Each row of a before or after table is a point. The points were changed in one or more steps. Then noise was added and the rows were shuffled. The steps act on columns, c1 being the first. Name the steps. A step turns or swaps two columns, mirrors them in a line or flattens them onto one, adds a multiple of one to another, or multiplies or shifts one. Angles are multiples of 10 degrees, from the lower column toward the higher: turns from -170 to 170, lines from 10 to 170 but not 90. Use the fewest steps. Two steps may share a column if one is a turn and the other turns, adds or multiplies; they go together, in the order done. Otherwise the lowest column goes first.

Before (13 x 2)
[[-0.32  0.21]
 [ 0.25  0.12]
 [-0.26  0.55]
 [ 0.35  0.43]
 [ 0.15  0.50]
 [ 0.45 -0.50]
 [ 0.74 -0.49]
 [-0.46 -0.19]
 [-0.40 -0.68]
 [ 0.05 -0.45]
 [ 0.02 -0.12]
 [ 0.45  0.30]
 [ 0.76 -0.16]]
After (13 x 2)
[[-0.07 -0.03]
 [ 0.18  0.35]
 [-0.12 -0.77]
 [ 0.45 -0.18]
 [-0.47 -0.43]
 [ 0.51  0.22]
 [ 0.15 -0.22]
 [ 0.25 -0.42]
 [-0.38 -0.17]
 [-0.44 -0.69]
 [-0.69  0.37]
 [-0.23  0.41]
 [ 0.36 -0.34]]
Steps: turn c1 and c2 by -90 degrees

Before (9 x 6)
[[ 0.23  0.10 -0.39 -0.21  0.15  0.59]
 [ 0.17  0.01 -0.10 -0.18 -0.21 -0.84]
 [ 0.00 -0.27  0.09  0.17  0.14  0.10]
 [ 0.53 -0.35  0.00 -0.08  0.14  0.06]
 [-0.01  0.07  1.40  0.29 -0.07 -0.10]
 [-0.17 -0.38  0.20  0.08 -0.18  0.49]
 [ 0.00 -0.25  0.51 -0.16 -0.48  0.55]
 [ 0.13 -0.15 -0.38  0.32 -1.50  0.48]
 [-0.08 -0.43 -0.28  1.20 -0.22  0.57]]
After (9 x 6)
[[ 0.32  1.32 -0.05  0.48  0.85  0.32]
 [ 1.32  0.09  0.00 -0.06 -0.14 -0.32]
 [ 0.42 -0.45 -0.18 -0.08  0.71 -0.14]
 [-0.19  0.73  0.55  1.10 -0.21 -0.20]
 [ 0.00  0.79  0.30 -0.45  0.02  0.02]
 [-0.40  0.58  0.20 -0.06 -0.14 -0.18]
 [ 0.01  0.06  0.15  0.06 -0.16 -0.25]
 [ 0.57  0.34 -0.44  0.12 -0.47  0.20]
 [-0.05 -0.06  1.23 -0.71  0.11  0.04]]
Steps: multiply c1 by 2.5; turn c5 and c6 by 140 degrees; turn c2 and c6 by 110 degrees; turn c3 and c4 by -40 degrees

Before (13 x 9)
[[-0.49 -0.71 -0.52 -0.11  0.31 -0.58  0.40  0.42 -0.79]
 [-0.84  0.62  0.89  0.31 -0.33 -0.97  0.07  0.56 -0.59]
 [ 0.35 -0.04 -0.02  0.37  0.60  0.07 -0.17  0.40 -0.11]
 [-0.05  0.05 -0.25  0.00  0.00  0.09 -0.78 -0.02  0.66]
 [-0.75  0.71 -0.13  0.99  0.78 -0.51 -0.39 -0.05  0.04]
 [ 0.41  0.03  0.72  0.04 -0.26 -0.25  0.51  0.64  0.03]
 [-0.35  0.14  0.41  0.55  0.36 -1.14  0.04  0.67  0.02]
 [-0.21 -0.03  0.03 -0.45  0.43  0.45 -0.21  0.27 -0.18]
 [-0.48 -0.26  0.17 -0.02  0.18 -0.03 -0.78 -0.43 -0.12]
 [-0.08 -0.05 -0.24 -0.51  0.45 -0.63  0.08 -0.11  0.02]
 [ 0.34  0.07 -0.11 -0.46 -0.22 -0.56  0.15  0.68 -0.45]
 [-0.80  0.40  0.20  0.13  0.37 -0.50  0.24 -0.02  0.63]
 [-0.42 -0.03  0.27 -0.09 -0.42 -0.17 -0.08 -0.75  0.54]]
After (13 x 9)
[[-0.35 -0.05 -0.70  0.26 -0.37 -0.16 -0.08  0.40  0.63]
 [-0.23 -0.02  0.20 -0.69  0.40  0.43 -0.25 -0.21 -0.17]
 [-0.75  0.35 -0.24 -0.06  0.32 -0.52  0.23 -0.12  0.56]
 [-0.80  0.66  0.04  0.43  0.78 -0.50 -0.46  0.19  0.00]
 [-0.13 -0.09  0.12 -0.88  0.39 -0.60  0.04  0.33  0.04]
 [-0.53 -0.71  0.73 -0.49  0.33 -0.54  0.35 -0.07 -0.79]
 [-0.52 -0.23 -0.44  0.00  0.18 -0.04 -0.80  0.21 -0.15]
 [ 0.47  0.01 -0.06  0.20 -0.30 -0.21  0.52 -0.92  0.02]
 [ 0.44  0.10  0.59 -0.25 -0.27 -0.55  0.12 -0.52 -0.42]
 [ 0.36 -0.08  0.25 -0.12  0.58  0.08 -0.21 -0.26 -0.06]
 [-0.80  0.61 -0.33  0.46 -0.26 -0.93  0.02 -0.94 -0.71]
 [-0.05  0.03  0.15  0.00 -0.01  0.14 -0.77  0.20  0.64]
 [-0.32  0.15  0.11  0.26  0.28 -1.14 -0.04 -0.77  0.06]]
Steps: turn c3 and c8 by -140 degrees; add -0.7 times c5 to c4

Before (12 x 12)
[[-0.20  0.95 -0.43  0.10 -0.05 -0.18 -0.21  0.41 -0.36  0.82  0.02  0.49]
 [ 0.29  0.50  0.08  0.50  0.48 -0.51 -0.29  0.01  0.05 -0.04  0.14 -0.25]
 [ 0.63 -0.35  0.11  0.10 -0.35  0.18 -0.20 -0.62  0.23  0.12  0.58 -0.09]
 [-0.01  0.27  0.27  0.64 -0.27  0.34 -0.50  0.26 -0.15  0.08  0.11  0.84]
 [ 0.65  0.40 -0.21  0.42  0.17  0.57 -0.33  0.23  0.47  0.27  0.71 -0.49]
 [ 0.53  0.11  0.50  0.78  1.34 -0.52  0.35 -0.45  0.54  0.45  0.37 -0.03]
 [-0.18  0.48  0.16 -0.17  0.12 -0.03  0.47 -0.29  0.44 -0.73  0.09  0.20]
 [ 0.82  0.79  0.47  0.92 -0.15 -0.32 -0.16  0.49  0.80  0.04  0.49  0.49]
 [ 0.05  0.76  0.54  0.64  0.17 -0.44  0.08  0.38  0.02  0.78  0.01 -0.60]
 [-0.84 -0.43 -0.18 -0.09  0.00 -0.05 -0.59  0.61  0.38  0.19  0.70  0.06]
 [ 0.50  0.49  0.20  1.30 -0.01 -0.34  0.19  0.22  1.26 -0.35 -0.11  0.02]
 [ 0.16 -0.42 -0.15  0.68  0.26  0.06  0.01 -0.02 -0.59  0.25  1.01  0.51]]
After (12 x 12)
[[-0.18 -0.37  0.52  0.79  0.61 -0.43  0.04 -0.73  0.11  0.60  0.00 -0.13]
 [-0.88 -0.37  0.39  0.43  0.70 -0.49  0.34  0.25  0.07  0.80  0.39  0.88]
 [-1.34 -0.25  0.13 -0.34 -0.05 -0.37  0.19 -0.50 -0.54  1.27 -0.08  0.08]
 [ 0.27  0.32 -0.16  0.23 -0.28  0.07  0.05  0.33  0.51  0.70  1.00 -0.24]
 [ 0.18 -0.03  0.38  0.12 -0.82  0.33 -0.45 -0.36  0.01  0.67  0.10  0.13]
 [ 0.37  0.64 -0.01  0.17 -0.02  0.02 -0.62 -0.18 -0.76 -0.11  0.69 -0.44]
 [-1.19 -0.32  0.50  0.02 -0.48 -0.27 -0.13 -0.83 -0.02  0.88  0.54 -0.22]
 [-0.36 -0.32  0.12 -0.06  0.48 -0.51 -0.27 -0.33  0.22  0.46  0.14  0.23]
 [ 0.35 -0.42 -0.35  0.79 -0.45 -0.20 -0.20 -0.96  0.11  0.07  0.06  0.15]
 [-0.66 -0.19 -0.13  0.24  0.53  0.62 -0.28 -0.43 -0.09  0.44  0.69 -0.62]
 [-0.20 -0.58  0.05 -0.76 -0.14 -0.04  0.49 -0.07 -0.45 -0.20  0.11  0.16]
 [-0.57 -0.08  0.19  0.10 -0.02  0.17 -0.24  0.71  0.20  0.05  0.64 -0.76]]
Steps: add -0.3 times c6 to c1; turn c1 and c9 by 140 degrees; turn c2 and c8 by -140 degrees; add -0.3 times c7 to c3; swap c4 and c10; turn c5 and c12 by 60 degrees; add -0.7 times c11 to c12
